Every row gives one point. Each copy is the shape, with its points in the same order, stretched, turned, moved and blurred by noise. Is it also mirrored, or only turned?

Shape (7 x 2)
[[-0.49,-0.61],
[+0.16,+0.33],
[-0.34,+0.27],
[+0.15,+0.20],
[+0.21,+0.10],
[+0.14,-0.07],
[+0.06,+0.08]]
Copy 1 (7 x 2)
[[+1.19,-0.22],
[-0.19,+0.24],
[+0.35,+0.51],
[-0.10,+0.15],
[-0.08,-0.04],
[+0.07,-0.15],
[+0.13,+0.08]]
Copy 1 is: mirrored
Copy 2 (7 x 2)
[[-0.58,-0.57],
[+0.21,+0.13],
[-0.28,+0.22],
[+0.20,+0.00],
[+0.29,-0.13],
[+0.17,-0.29],
[+0.15,-0.13]]
Copy 2 is: only turned

Shape (8 x 4)
[[-0.22,-0.31,+0.08,+0.42],
[+0.26,+0.31,+0.37,-0.06],
[+0.26,-0.27,+0.35,-0.77],
[+0.27,-0.10,-0.28,+0.19],
[-0.15,+1.00,+0.11,-0.22],
[-0.23,-0.23,+0.36,-0.05],
[-0.19,-0.18,+0.06,+0.12],
[+0.07,+0.33,+0.36,+0.30]]
Copy 1 (8 x 4)
[[+0.26,-0.01,-0.01,+0.68],
[-0.07,+0.04,+0.08,-0.20],
[-0.28,-0.89,-0.21,-0.29],
[+0.49,-0.04,-0.17,+0.09],
[-0.37,+0.58,-0.38,-0.46],
[-0.19,-0.32,-0.12,+0.42],
[+0.10,-0.13,-0.17,+0.40],
[+0.05,+0.33,+0.11,+0.13]]
Copy 1 is: only turned
Copy 2 (8 x 4)
[[-0.28,+0.08,-0.46,+0.36],
[+0.03,+0.34,+0.15,+0.31],
[+0.07,-0.28,+0.33,+0.61],
[+0.21,+0.22,-0.37,+0.24],
[-0.17,+0.44,+0.49,-0.39],
[-0.31,-0.10,-0.10,+0.38],
[-0.15,-0.01,-0.27,+0.21],
[-0.19,+0.52,-0.04,+0.28]]
Copy 2 is: only turned

Shape (11 x 6)
[[-0.01,+0.25,+0.16,+0.48,+0.01,+0.03],
[+0.05,-0.03,+0.03,-0.30,+0.02,-0.38],
[+0.42,+0.80,-0.41,+0.37,+0.26,-0.36],
[-0.06,+0.32,-0.03,-0.13,+0.11,-0.38],
[+0.52,-0.23,+0.15,-0.27,+0.18,+0.17],
[+0.16,+0.34,-0.17,-0.10,+0.04,-0.27],
[+0.03,+0.28,+0.14,-0.32,-0.12,+0.06],
[-0.03,+0.00,+0.00,-0.22,+0.02,+0.48],
[-0.16,-0.11,-0.05,+0.25,+0.26,+1.29],
[+0.17,-0.09,-0.26,+0.13,+0.12,-0.39],
[+0.03,-0.30,-0.04,-0.30,-0.62,-0.17]]
Copy 1 (11 x 6)
[[+0.14,+0.46,-0.01,+0.26,-0.02,+0.05],
[-0.03,-0.16,-0.06,-0.22,+0.20,-0.14],
[+0.42,+0.55,-0.74,+0.09,+0.31,-0.45],
[-0.07,+0.24,-0.19,-0.18,+0.28,-0.22],
[+0.18,-0.37,+0.10,+0.27,+0.26,-0.18],
[+0.09,+0.09,-0.29,-0.12,+0.34,-0.24],
[-0.13,+0.08,+0.08,-0.10,+0.50,+0.07],
[-0.35,-0.07,+0.17,+0.25,+0.47,+0.07],
[-0.59,+0.16,+0.33,+0.88,+0.50,+0.25],
[+0.07,-0.06,-0.36,+0.05,-0.02,-0.23],
[-0.08,-0.43,+0.00,-0.11,+0.20,+0.48]]
Copy 1 is: only turned
Copy 2 (11 x 6)
[[-0.22,-0.09,+0.12,+0.02,+0.60,+0.19],
[+0.30,-0.02,-0.07,-0.37,-0.15,+0.08],
[+0.77,-0.02,-0.12,+0.32,+0.84,+0.17],
[+0.38,-0.16,-0.31,-0.26,+0.16,+0.07],
[+0.20,-0.17,+0.49,-0.18,-0.03,+0.41],
[+0.46,-0.06,-0.17,-0.05,+0.16,+0.22],
[+0.11,-0.16,-0.26,-0.19,-0.06,+0.54],
[-0.21,-0.52,+0.07,+0.01,-0.06,+0.49],
[-0.77,-1.13,+0.45,+0.48,+0.36,+0.62],
[+0.29,-0.02,+0.22,-0.02,+0.14,-0.17],
[-0.20,+0.33,-0.04,-0.12,-0.65,+0.25]]
Copy 2 is: only turned
Copy 3 (11 x 6)
[[-0.40,+0.50,+0.11,+0.00,-0.62,-0.04],
[+0.00,+0.01,+0.29,-0.01,+0.36,-0.35],
[+0.16,+0.98,+0.02,+0.24,-0.07,-0.06],
[-0.18,+0.35,+0.23,-0.10,+0.30,-0.22],
[+0.24,-0.35,+0.37,+0.39,-0.07,+0.03],
[+0.07,+0.36,+0.18,-0.05,+0.14,-0.09],
[-0.09,+0.14,+0.46,-0.20,-0.01,+0.11],
[-0.16,-0.11,+0.11,+0.03,-0.13,+0.32],
[-0.37,-0.15,-0.30,+0.34,-0.80,+1.03],
[+0.14,+0.11,-0.03,+0.05,+0.23,-0.37],
[+0.18,-0.26,+0.23,-0.47,+0.09,-0.39]]
Copy 3 is: only turned
Copy 4 (11 x 6)
[[+0.07,+0.10,+0.18,+0.37,+0.14,-0.27],
[+0.28,-0.13,+0.08,-0.26,-0.17,+0.22],
[+0.91,+0.05,-0.49,+0.59,-0.10,-0.06],
[+0.38,-0.02,+0.02,+0.09,-0.26,+0.24],
[+0.28,+0.46,-0.13,-0.57,+0.24,+0.05],
[+0.46,-0.04,-0.26,+0.06,-0.19,+0.09],
[-0.04,+0.24,-0.12,+0.01,-0.27,+0.09],
[-0.31,+0.37,-0.17,-0.11,+0.37,+0.18],
[-0.56,+0.70,-0.20,+0.30,+1.17,+0.25],
[+0.51,-0.32,-0.02,-0.10,+0.12,+0.05],
[-0.18,-0.26,+0.00,-0.45,-0.28,-0.25]]
Copy 4 is: mirrored

Shape (12 x 8)
[[+0.21,-0.15,+0.01,-0.18,-0.24,-0.07,-0.39,+0.03],
[-0.22,+0.21,-0.15,-0.30,-0.20,-0.16,+0.07,-0.22],
[+0.32,+0.19,-0.10,-0.31,-0.20,+0.23,+0.19,+0.01],
[-0.27,-0.52,-0.15,+0.47,+0.22,-0.23,+0.22,+0.35],
[-0.16,-0.45,-0.59,+0.25,+0.41,+0.17,+0.04,+0.12],
[+0.14,-0.71,-0.29,+0.54,+0.15,-0.20,+0.59,+0.36],
[+0.04,-0.05,-0.38,-0.34,-0.37,+0.16,+0.07,+0.32],
[-0.52,-0.49,+0.06,+0.06,+0.15,-0.06,+0.10,+0.61],
[-0.03,+0.22,-0.13,-0.27,-0.24,+0.03,-0.04,+0.09],
[+0.22,+0.25,-0.78,-0.64,-0.50,-0.28,-0.16,-0.16],
[+0.20,+0.04,-0.25,-0.90,-0.02,-0.19,-0.02,-0.10],
[-0.45,-0.97,-0.14,+0.29,+0.00,+0.10,+0.32,+0.08]]
Copy 1 (12 x 8)
[[+0.21,-0.09,+0.22,+0.45,-0.21,-0.01,-0.18,+0.03],
[-0.19,+0.13,-0.13,+0.17,-0.24,-0.21,+0.12,+0.26],
[+0.16,-0.38,-0.01,+0.04,-0.13,-0.11,-0.05,+0.15],
[-0.02,+0.48,-0.17,+0.21,+0.86,-0.03,-0.12,+0.06],
[-0.18,+0.16,-0.25,+0.12,+0.70,-0.11,-0.68,+0.28],
[+0.25,+0.34,-0.30,-0.05,+0.92,-0.28,-0.28,-0.15],
[+0.12,-0.31,-0.24,+0.40,+0.04,-0.26,-0.10,+0.24],
[-0.17,+0.22,+0.01,+0.47,+0.84,-0.05,+0.11,+0.18],
[+0.03,-0.13,-0.06,+0.33,-0.12,-0.04,+0.07,+0.31],
[+0.21,-0.13,-0.21,+0.48,-0.58,-0.57,-0.36,+0.44],
[+0.03,-0.19,+0.20,+0.18,-0.34,-0.58,-0.18,+0.51],
[-0.41,+0.34,-0.15,+0.25,+0.91,-0.24,-0.13,-0.30]]
Copy 1 is: only turned
Copy 2 (12 x 8)
[[+0.28,+0.06,+0.08,-0.22,-0.22,+0.00,-0.22,+0.42],
[-0.12,+0.12,-0.08,-0.28,+0.05,+0.11,+0.29,-0.08],
[+0.24,-0.09,-0.27,-0.07,-0.04,+0.27,+0.41,+0.34],
[-0.31,-0.05,+0.10,+0.45,-0.53,-0.04,-0.10,-0.07],
[-0.44,-0.22,-0.59,+0.18,-0.29,-0.22,-0.13,-0.08],
[-0.12,-0.19,-0.02,+0.49,-1.00,-0.10,+0.28,-0.24],
[-0.17,-0.16,-0.14,-0.16,-0.34,+0.26,+0.43,+0.47],
[-0.45,-0.14,+0.39,+0.25,-0.27,+0.52,-0.24,+0.19],
[-0.06,+0.05,-0.07,-0.22,-0.01,+0.07,+0.22,+0.42],
[-0.06,-0.23,-0.30,-0.88,-0.15,-0.43,+0.63,+0.21],
[+0.17,-0.52,-0.15,-0.64,+0.25,+0.29,+0.31,+0.03],
[-0.28,+0.04,-0.32,+0.25,-0.91,+0.47,-0.17,-0.42]]
Copy 2 is: only turned

Shape (17 x 11)
[[+0.39,+0.21,-0.14,-0.22,-0.05,+0.45,+0.04,+0.18,-0.07,-0.08,-0.26],
[-0.28,-0.39,-0.47,+0.47,-0.31,+0.04,+0.44,+0.12,-0.12,-0.35,+0.10],
[+0.15,-0.07,-0.14,-0.17,+0.20,+0.70,+0.37,-0.23,-0.30,-0.30,-0.18],
[-0.30,-0.38,-0.41,+0.37,+0.20,-0.52,+0.08,+0.37,-0.25,-0.48,+0.15],
[-0.59,+0.40,+0.05,+0.25,-0.24,-0.24,+0.13,-0.42,+0.70,+0.62,+0.44],
[-0.59,+0.18,+0.08,-0.16,-0.30,+0.22,+0.10,-0.02,-0.12,+0.28,+0.01],
[-0.24,+0.00,+0.35,+0.30,-0.23,+0.02,+0.45,+0.06,+0.14,+0.27,-0.19],
[+0.06,-0.24,-0.40,+0.25,+0.23,-0.17,+0.25,+0.31,-0.46,-0.17,-0.16],
[+0.21,-0.07,-0.33,+0.29,+0.24,-0.09,+0.17,+0.09,-0.32,-0.44,-0.20],
[-0.24,-0.36,-0.01,+0.03,-0.17,-0.18,+0.03,+0.24,+0.31,-0.10,+0.27],
[-0.44,+0.35,+0.53,+0.39,-0.73,-0.22,-0.30,-0.52,+0.52,+0.34,+0.35],
[+0.36,-0.27,-0.11,-0.29,-0.08,+0.50,+0.39,-0.22,-0.02,+0.28,-0.32],
[-0.23,+0.20,+0.20,+0.39,-0.25,+0.52,+0.16,+0.08,+0.34,+0.52,+0.43],
[+0.06,-0.16,-0.26,-0.09,+0.24,+0.38,+0.31,+0.01,-0.05,-0.26,-0.30],
[+0.36,+0.19,-0.24,-0.34,-0.15,+0.19,+0.70,+0.11,-0.27,-0.31,-0.02],
[+0.21,-0.05,-0.15,-0.09,-0.23,+0.32,+0.13,-0.21,-0.29,+0.36,+0.10],
[+0.25,+0.15,-0.59,-0.08,-0.19,+0.27,+0.02,+0.09,-0.04,-0.14,-0.59]]
Copy 1 (17 x 11)
[[+0.10,-0.16,-0.31,-0.53,-0.33,-0.10,-0.06,+0.30,-0.19,+0.14,+0.12],
[-0.82,-0.61,-0.23,+0.27,-0.09,+0.22,-0.05,+0.20,-0.23,-0.15,+0.14],
[-0.29,-0.20,+0.20,-0.72,-0.11,+0.28,-0.17,+0.20,-0.07,-0.08,+0.11],
[-0.82,-0.43,-0.52,+0.30,+0.44,-0.20,-0.49,-0.11,-0.09,+0.05,-0.15],
[-0.36,+0.45,-0.46,+0.75,-0.14,+0.63,+0.01,+0.09,+0.21,-0.48,+0.50],
[-0.23,+0.25,+0.08,+0.15,-0.27,-0.06,-0.11,+0.35,-0.28,-0.44,+0.48],
[-0.43,+0.25,+0.00,+0.13,-0.19,-0.03,+0.45,+0.42,-0.03,-0.19,+0.03],
[-0.41,-0.38,-0.36,-0.05,+0.34,-0.26,-0.24,+0.15,-0.14,-0.18,-0.17],
[-0.57,-0.33,-0.39,-0.26,+0.13,+0.01,-0.26,+0.07,-0.15,+0.13,-0.29],
[-0.49,-0.13,-0.14,+0.47,+0.02,-0.07,-0.08,-0.07,+0.18,+0.17,+0.25],
[-0.03,+0.55,-0.14,+0.91,-0.41,+0.54,+0.08,+0.02,-0.41,+0.02,+0.30],
[+0.05,-0.21,+0.30,-0.46,-0.32,+0.02,+0.23,+0.17,+0.14,-0.16,+0.08],
[-0.07,+0.19,-0.17,+0.43,-0.15,+0.46,+0.20,+0.74,+0.04,-0.07,+0.68],
[-0.45,-0.26,-0.18,-0.54,-0.17,+0.08,-0.25,+0.19,+0.19,-0.01,-0.03],
[-0.44,-0.06,-0.31,-0.65,+0.00,+0.03,+0.21,-0.18,-0.26,-0.08,+0.28],
[+0.19,-0.15,+0.17,-0.01,-0.01,+0.06,+0.09,+0.15,-0.24,-0.34,+0.30],
[-0.07,-0.45,-0.61,-0.44,-0.60,-0.14,-0.23,+0.06,-0.12,-0.16,-0.15]]
Copy 1 is: mirrored
Copy 2 (17 x 11)
[[-0.36,-0.07,+0.58,-0.31,-0.29,-0.03,-0.02,+0.19,+0.20,+0.20,-0.41],
[-0.09,-0.64,+0.00,+0.07,-0.34,-0.06,-0.10,+0.30,-0.59,-0.32,-0.08],
[-0.23,-0.59,+0.62,-0.60,-0.02,-0.25,+0.10,+0.09,-0.14,+0.28,-0.31],
[+0.31,+0.02,-0.07,+0.09,-0.11,+0.14,-0.11,+0.42,-0.94,-0.23,-0.04],
[-0.58,-0.15,-0.71,+0.39,+0.23,+0.11,-0.26,-0.34,+0.32,-0.89,+0.58],
[-0.78,-0.12,-0.18,+0.14,-0.02,-0.21,-0.39,-0.15,-0.24,+0.05,+0.26],
[-0.32,-0.41,-0.36,+0.28,+0.07,-0.31,-0.21,+0.17,+0.35,+0.00,+0.21],
[+0.18,-0.17,-0.07,-0.14,-0.10,+0.08,+0.02,+0.30,-0.50,+0.14,-0.45],
[+0.22,-0.22,+0.31,-0.09,+0.03,+0.10,+0.23,+0.22,-0.39,-0.05,-0.42],
[-0.06,+0.00,-0.03,-0.07,-0.28,-0.14,-0.51,+0.23,-0.20,-0.37,+0.28],
[-0.44,-0.02,-0.24,+0.81,-0.14,-0.14,-0.31,-0.82,+0.36,-0.78,+0.85],
[-0.01,-0.47,+0.14,-0.62,-0.10,-0.32,-0.34,+0.07,+0.42,+0.15,-0.52],
[-0.73,-0.33,-0.27,+0.03,-0.45,+0.06,-0.05,-0.07,+0.56,-0.15,+0.60],
[+0.01,-0.44,+0.49,-0.40,+0.07,-0.11,-0.14,+0.40,-0.13,+0.13,-0.31],
[-0.39,-0.31,+0.16,-0.38,-0.14,-0.47,+0.44,+0.33,-0.24,-0.02,-0.77],
[-0.22,-0.23,-0.11,-0.36,-0.39,-0.13,-0.13,-0.36,+0.06,+0.06,-0.26],
[-0.16,-0.22,+0.56,-0.03,-0.11,+0.17,-0.28,+0.24,-0.07,+0.03,-0.67]]
Copy 2 is: only turned
Copy 3 (17 x 11)
[[+0.06,-0.16,-0.20,-0.39,+0.13,+0.36,+0.68,-0.14,+0.02,+0.19,-0.04],
[-0.05,-0.18,-0.38,+0.00,+0.02,-0.37,+0.81,+0.20,+0.48,-0.15,-0.48],
[-0.24,-0.50,+0.11,-0.28,-0.05,+0.15,+0.71,-0.13,-0.11,-0.22,+0.12],
[+0.06,-0.37,-0.05,-0.08,+0.09,-0.64,+0.02,+0.44,+0.12,-0.14,-0.81],
[-0.32,+0.58,+0.06,-0.03,-0.13,-0.05,-0.07,-0.39,+1.03,+0.40,+0.21],
[-0.50,+0.06,-0.23,-0.20,+0.11,-0.18,+0.38,-0.13,+0.29,+0.41,+0.07],
[-0.20,+0.11,-0.06,+0.05,-0.06,-0.13,+0.49,+0.10,+0.39,+0.60,+0.17],
[+0.22,-0.50,-0.07,+0.00,+0.05,-0.37,+0.39,+0.08,-0.03,+0.02,-0.54],
[+0.11,-0.35,+0.18,+0.06,+0.06,-0.16,+0.40,+0.18,-0.01,-0.06,-0.49],
[-0.01,+0.12,-0.22,-0.39,-0.16,-0.17,+0.10,+0.25,+0.42,+0.15,-0.19],
[-0.56,+0.80,-0.34,+0.20,-0.11,+0.41,-0.21,+0.12,+0.72,+0.30,+0.21],
[+0.09,-0.10,-0.31,-0.40,-0.32,+0.24,+0.80,-0.40,-0.01,+0.12,+0.26],
[-0.18,-0.11,-0.21,-0.24,+0.04,+0.23,+0.35,-0.16,+0.91,+0.42,+0.51],
[-0.11,-0.34,+0.16,-0.33,-0.14,+0.00,+0.68,-0.06,+0.00,+0.00,-0.27],
[+0.28,-0.09,+0.07,-0.42,+0.40,-0.30,+0.81,-0.06,-0.12,-0.10,+0.08],
[+0.01,-0.11,-0.54,-0.12,-0.08,+0.20,+0.51,-0.37,+0.10,+0.01,+0.29],
[-0.06,+0.04,-0.31,-0.22,+0.05,+0.38,+0.82,-0.43,+0.02,+0.18,-0.51]]
Copy 3 is: only turned

Shape (17 x 12)
[[-0.13,+0.14,+0.28,-0.26,-0.28,+0.04,-0.31,-0.33,-0.50,+0.12,-0.78,-0.24],
[-0.39,-0.77,+0.27,+0.26,+0.22,+0.17,+0.58,-0.58,-0.24,+0.10,-0.27,-0.13],
[+0.11,-0.03,-0.12,+0.02,+0.21,-0.46,-0.28,+0.11,+0.11,+0.32,+0.07,+0.51],
[-0.29,+0.38,+0.53,-0.41,-0.17,-0.23,+0.11,-0.19,-0.42,-0.10,-0.39,-0.11],
[+0.31,-0.04,-0.06,-0.02,+0.19,-0.20,-0.39,+0.21,+0.36,-0.21,-0.25,+0.08],
[-0.58,-0.45,+0.35,+0.17,+0.25,+0.40,+0.42,-0.16,-0.21,-0.44,-0.38,-0.05],
[+0.10,-0.24,-0.25,-0.27,-0.07,+0.07,+0.02,+0.04,+0.26,+0.24,+0.15,+0.52],
[+0.07,+0.10,-0.06,-0.13,+0.34,+0.01,+0.26,-0.24,+0.24,+0.28,+0.09,+0.20],
[+0.42,+0.01,-0.04,-0.44,+0.00,-0.42,+0.02,+0.31,+0.07,-0.12,-0.44,+0.09],
[-0.49,-0.64,+0.46,+0.08,+0.52,+0.38,+0.15,-0.40,-0.19,-0.20,+0.12,-0.01],
[-0.13,+0.00,+0.04,-0.38,-0.26,-0.35,-0.33,+0.44,+0.42,+0.06,-0.43,+0.20],
[+0.09,+0.18,-0.22,-0.06,-0.04,-0.58,-0.11,+0.19,-0.04,+0.06,-0.25,+0.57],
[-0.06,+0.15,-0.32,-0.29,-0.24,-0.17,-0.22,-0.05,-0.15,-0.39,-0.30,+0.05],
[+0.30,+0.04,-0.16,-0.14,+0.25,+0.06,-0.03,+0.43,-0.14,+0.41,-0.06,+0.60],
[+0.49,-0.12,+0.16,-0.06,-0.24,-0.22,-0.10,+0.12,+0.11,-0.01,+0.13,+0.54],
[-0.22,-0.18,+0.12,-0.51,-0.08,-0.31,-0.12,+0.04,-0.50,-0.12,-0.26,-0.37],
[-0.41,-0.33,+0.26,+0.50,+0.09,+0.35,+0.46,-0.15,-0.24,+0.12,+0.17,-0.36]]
Copy 1 (17 x 12)
[[+0.51,+0.49,-0.37,-0.45,+0.40,+0.43,-0.36,-0.04,-0.34,-0.29,-0.10,-0.11],
[+0.38,+0.23,-0.27,-0.14,-0.40,+0.50,-0.22,+0.36,+0.40,-0.02,-0.48,-0.76],
[+0.07,-0.37,-0.29,+0.23,-0.22,-0.28,+0.36,-0.30,-0.18,+0.09,-0.21,+0.59],
[+0.14,+0.41,-0.10,-0.16,+0.51,+0.25,-0.25,+0.41,-0.43,-0.25,-0.02,-0.41],
[+0.27,-0.05,+0.03,+0.15,+0.00,-0.20,+0.03,-0.47,+0.06,+0.50,+0.08,+0.46],
[+0.47,+0.39,+0.15,-0.20,-0.14,+0.27,-0.62,+0.50,+0.39,+0.13,-0.18,-0.53],
[-0.05,-0.37,-0.09,-0.05,-0.04,-0.25,+0.57,-0.16,+0.18,+0.03,-0.42,+0.54],
[+0.10,-0.56,-0.21,+0.03,-0.01,+0.19,+0.18,-0.08,+0.14,+0.27,-0.21,+0.12],
[-0.04,+0.21,+0.00,+0.40,+0.35,-0.22,+0.04,-0.38,-0.09,+0.21,-0.20,+0.18],
[+0.65,+0.03,-0.04,-0.32,-0.40,+0.21,-0.18,+0.59,+0.17,+0.26,-0.60,-0.52],
[+0.32,+0.06,-0.07,+0.26,+0.35,-0.20,+0.43,-0.08,+0.04,-0.06,+0.21,+0.56],
[-0.20,-0.07,-0.08,+0.35,-0.04,-0.23,+0.07,-0.36,-0.21,-0.19,-0.10,+0.58],
[+0.14,+0.20,+0.27,-0.21,+0.20,-0.14,-0.20,-0.43,-0.13,-0.34,-0.01,+0.25],
[-0.08,-0.40,-0.42,+0.13,+0.03,-0.39,+0.05,-0.14,-0.02,+0.21,-0.42,+0.68],
[-0.49,+0.06,-0.05,-0.02,-0.07,-0.33,+0.56,-0.11,-0.11,+0.25,-0.17,+0.52],
[+0.42,+0.52,-0.10,-0.12,+0.34,-0.17,-0.10,+0.03,-0.32,-0.25,-0.30,-0.47],
[+0.20,-0.02,-0.35,-0.44,-0.20,+0.07,-0.17,+0.49,+0.47,+0.10,+0.25,-0.69]]
Copy 1 is: mirrored
Copy 2 (17 x 12)
[[+0.46,+0.55,+0.51,+0.22,-0.23,+0.41,-0.21,+0.03,+0.14,-0.92,+0.11,-0.14],
[+0.34,+0.01,+0.21,-0.41,-0.09,+1.08,+0.22,-0.22,+0.30,+0.62,+0.34,+0.52],
[+0.10,-0.14,-0.32,+0.01,+0.43,-0.10,-0.12,+0.34,-0.32,+0.01,+0.07,-0.12],
[+0.59,+0.56,+0.13,+0.14,-0.28,+0.31,+0.08,+0.41,+0.44,-0.81,-0.11,+0.02],
[-0.30,-0.12,+0.07,+0.28,+0.16,-0.34,+0.08,+0.22,-0.02,+0.06,+0.46,-0.01],
[+0.33,-0.06,+0.22,+0.26,-0.27,+1.02,+0.44,-0.14,+0.58,+0.36,+0.42,+0.46],
[-0.10,+0.00,-0.12,+0.18,+0.34,+0.13,+0.01,-0.15,+0.19,+0.27,-0.08,-0.48],
[-0.20,+0.06,-0.10,-0.18,+0.31,+0.28,+0.04,+0.16,+0.21,-0.02,-0.29,+0.08],
[+0.07,+0.22,-0.24,+0.17,+0.24,-0.49,+0.09,+0.10,+0.35,-0.31,+0.31,+0.05],
[+0.26,-0.61,+0.46,+0.24,-0.10,+1.08,+0.13,-0.06,+0.57,+0.70,+0.17,+0.42],
[-0.03,+0.54,-0.15,+0.57,+0.13,-0.26,-0.14,+0.29,+0.16,+0.05,+0.47,-0.36],
[+0.22,+0.24,-0.57,-0.04,+0.31,-0.23,+0.17,+0.29,-0.20,-0.43,+0.18,-0.20],
[+0.01,+0.10,-0.01,+0.22,-0.23,-0.03,+0.23,+0.11,+0.24,-0.52,+0.29,-0.37],
[+0.15,-0.07,-0.31,+0.22,+0.55,-0.17,-0.15,-0.20,+0.05,-0.25,-0.36,-0.01],
[+0.29,-0.01,-0.05,+0.12,+0.31,-0.32,+0.28,+0.01,-0.11,+0.12,+0.09,-0.44],
[+0.43,+0.07,+0.09,+0.18,-0.35,-0.01,-0.18,+0.08,+0.57,-0.42,+0.21,+0.14],
[+0.26,+0.03,+0.08,-0.36,-0.47,+0.65,+0.21,-0.21,-0.02,+0.38,-0.08,+0.64]]
Copy 2 is: only turned
Copy 3 (17 x 12)
[[+0.04,+0.21,+0.12,+0.05,-0.29,-0.45,+0.53,+0.05,+0.37,+0.46,-0.48,-0.28],
[-0.18,-0.32,-0.66,+0.18,+0.31,+0.66,+0.61,+0.18,+0.39,+0.68,-0.07,+0.09],
[-0.36,+0.52,+0.00,-0.44,+0.27,+0.31,-0.15,-0.44,+0.13,-0.53,+0.16,-0.23],
[-0.18,+0.18,+0.38,+0.25,-0.23,+0.10,+0.32,+0.21,+0.09,+0.34,-0.83,-0.14],
[+0.16,+0.18,+0.01,-0.68,+0.15,-0.07,+0.01,-0.45,+0.11,-0.15,-0.28,+0.05],
[-0.22,-0.62,-0.42,+0.02,-0.07,+0.63,+0.45,-0.18,+0.21,+0.77,-0.55,+0.40],
[-0.09,+0.05,+0.11,+0.09,+0.02,+0.35,+0.03,-0.56,+0.01,-0.55,+0.43,-0.24],
[-0.10,+0.52,-0.16,+0.21,+0.31,+0.20,+0.11,-0.12,-0.11,-0.24,+0.08,+0.20],
[+0.31,+0.14,+0.42,-0.24,+0.01,+0.15,+0.12,-0.07,+0.54,-0.34,-0.18,-0.01],
[-0.48,-0.44,-0.81,-0.24,-0.03,+0.61,+0.50,+0.05,-0.27,+0.37,-0.42,+0.05],
[+0.00,-0.02,+0.61,-0.27,+0.10,-0.06,-0.10,-0.73,+0.46,-0.42,-0.57,-0.29],
[-0.25,+0.46,+0.48,-0.26,+0.17,+0.40,-0.04,-0.51,+0.39,-0.31,+0.10,-0.09],
[-0.05,-0.11,+0.68,-0.14,-0.13,-0.03,+0.35,-0.30,+0.13,+0.11,+0.09,+0.08],
[-0.21,+0.44,-0.13,-0.07,-0.27,+0.29,-0.33,-0.35,+0.25,-0.69,+0.36,+0.06],
[+0.11,+0.28,+0.03,-0.30,-0.23,+0.48,-0.20,-0.37,-0.09,-0.26,+0.12,-0.65],
[-0.25,-0.41,+0.42,-0.13,-0.22,+0.04,+0.35,+0.37,+0.36,-0.02,-0.30,-0.04],
[-0.31,-0.33,-0.55,+0.24,-0.03,+0.30,-0.23,+0.20,+0.02,+0.68,+0.01,+0.33]]
Copy 3 is: only turned
Copy 4 (17 x 12)
[[-0.40,-0.61,-0.53,+0.16,-0.12,+0.30,-0.02,-0.07,+0.56,+0.61,+0.08,-0.45],
[-0.77,-0.42,+0.95,+0.38,+0.09,+0.13,+0.28,+0.18,+0.14,-0.37,-0.23,-0.03],
[+0.11,+0.36,-0.42,-0.17,-0.02,+0.47,+0.54,+0.03,+0.09,-0.28,+0.13,+0.30],
[-0.23,-0.77,-0.24,-0.37,+0.32,+0.47,-0.17,+0.10,+0.47,+0.27,+0.17,-0.30],
[+0.34,+0.32,-0.40,+0.28,-0.11,+0.35,+0.17,-0.33,-0.03,-0.08,-0.07,-0.13],
[-0.31,-0.77,+0.78,+0.70,+0.20,+0.01,+0.10,+0.12,+0.21,-0.21,+0.12,-0.19],
[+0.28,+0.05,-0.04,-0.14,-0.51,+0.08,+0.62,+0.20,+0.07,-0.12,+0.09,+0.33],
[-0.18,-0.03,+0.04,-0.36,-0.16,+0.02,+0.32,+0.10,-0.23,-0.40,+0.15,+0.13],
[+0.20,+0.08,-0.38,-0.19,-0.43,+0.77,-0.08,-0.33,+0.27,-0.02,-0.11,-0.02],
[-0.35,-0.60,+0.61,+0.56,+0.46,-0.07,+0.44,+0.33,+0.11,-0.58,-0.21,+0.04],
[+0.63,-0.04,-0.38,-0.02,-0.16,+0.49,+0.44,-0.35,+0.46,+0.26,+0.31,-0.26],
[+0.16,+0.21,-0.44,-0.21,-0.21,+0.69,+0.20,+0.06,+0.23,+0.00,+0.31,+0.12],
[+0.18,-0.01,-0.41,+0.06,-0.23,+0.39,-0.04,+0.16,+0.43,+0.23,+0.25,-0.42],
[+0.07,-0.04,-0.40,-0.14,-0.48,+0.16,+0.40,-0.05,+0.16,-0.17,+0.24,+0.70],
[+0.26,+0.18,-0.23,-0.15,-0.22,+0.48,+0.28,+0.14,-0.05,+0.15,-0.37,+0.47],
[-0.10,-0.30,-0.27,-0.07,+0.15,+0.57,-0.03,-0.05,+0.95,-0.05,-0.06,-0.26],
[-0.55,-0.19,+0.86,+0.19,+0.38,-0.43,+0.12,+0.07,+0.32,-0.18,+0.02,+0.17]]
Copy 4 is: mirrored
